Each row is a point. Each copy is the shape, with its points in the same order, stretched, turned, moved and blurred by noise. Is it also mirrored, or only turned?

Shape:
[[-40  -9]
 [-29 -13]
 [ 31  23]
 [  5  66]
 [-42  15]
 [ 41 -40]
 [ 46 -16]]
Copy 1, 7 rows:
[[-14 -49]
 [-22 -40]
 [ -6  24]
 [ 43  17]
 [  8 -40]
 [-69  11]
 [-47  22]]
Copy 1 is: mirrored
Copy 2, 7 rows:
[[ 18 -48]
 [ 10 -47]
 [-21  18]
 [ 32  49]
 [ 44 -26]
 [-69 -18]
 [-52   7]]
Copy 2 is: mirrored
Copy 3 (7 x 2):
[[-27 -14]
 [-18 -21]
 [ 27  42]
 [ -3  79]
 [-39   0]
 [ 48 -11]
 [ 52  23]]
Copy 3 is: only turned

Shape, 7 rows:
[[  3 -38 -73]
 [ -9 -10  26]
 [ 19  -4   2]
 [ -5 -21 -28]
 [  8  70  26]
 [-19 -38 -55]
 [-36 -21  26]]
Copy 1:
[[  1 -41 -73]
 [  7  -2  29]
 [ 26   6  -2]
 [ -6 -17 -30]
 [-14  76  17]
 [-11 -44 -45]
 [-30 -12  33]]
Copy 1 is: only turned
Copy 2 (7 x 3):
[[-87 -24 -55]
 [ -9 -17   9]
 [-29   8  -8]
 [-50 -25 -33]
 [ 42  39 -28]
 [-64 -45 -47]
 [-10 -52   6]]
Copy 2 is: mirrored
Copy 3:
[[-27 -43 -75]
 [  5  -8  17]
 [ 30 -18  -8]
 [ -8 -23 -39]
 [ 77  59   8]
 [-36 -28 -64]
 [-22   3  14]]
Copy 3 is: only turned

Shape:
[[ 20  28  16 -31 -38  -4]
 [ 20   7  26  62  55  46]
 [ 65  15  -7 -32  -3  27]
 [ 19  34 -33  43  16 -57]
 [-45 -21 -14 -32  46 -19]
 [-19 -58  23  72 -39 -30]
 [ 29  29  -1 -15   5 -37]
 [ 40 -65 -43   0   4 -36]
 [-32 -33   2  54 -37  20]
 [ 10   2  17 -31  -6  -7]
 [ 66 -47 -44 -31  43  -5]]
Copy 1 (11 x 6):
[[ 34 -13  13 -23  39 -24]
 [-12  34 -28  -1 -25  77]
 [ 65  13 -30 -34  36  14]
 [-17  27 -40  35 -10 -33]
 [-47 -11 -50 -65   8 -23]
 [ -9 -53  14  17 -64   8]
 [ 15  23 -18 -13  16 -44]
 [ 39 -20 -62 -31 -50 -22]
 [ -6 -67 -11   4  -9  38]
 [ 18   4   2 -41  19 -15]
 [ 52  13 -80 -55 -21 -10]]
Copy 1 is: mirrored
Copy 2:
[[  7  34  60 -28 -13  -7]
 [ 80   1 -38  32   8  11]
 [ 37  31  48 -43   8  47]
 [ -7  58  -4  23  56  -1]
 [-12 -32 -58 -61  40 -21]
 [-28 -50  -6  93 -26 -26]
 [  7  45  34 -21  39 -13]
 [-37 -37  10   7  45  57]
 [ -4 -19 -15  57 -51   3]
 [ 10   0  34 -38   5 -18]
 [  6 -30   1 -41  71  68]]
Copy 2 is: mirrored
Copy 3 (11 x 6):
[[ 24  36  11   1 -64  14]
 [ 41  14  50  51  56  24]
 [ 73   0   2   0 -34  35]
 [ 45   9   8  -9  11 -79]
 [-38 -11  21 -63  24   4]
 [-46 -25  39  71 -30 -36]
 [ 41  16  25 -29 -28 -25]
 [ 17 -84   3 -15 -15 -29]
 [-36   0  -2  69 -13  -1]
 [  8  11  29 -16 -38  17]
 [ 56 -79   6 -42   7   8]]
Copy 3 is: only turned
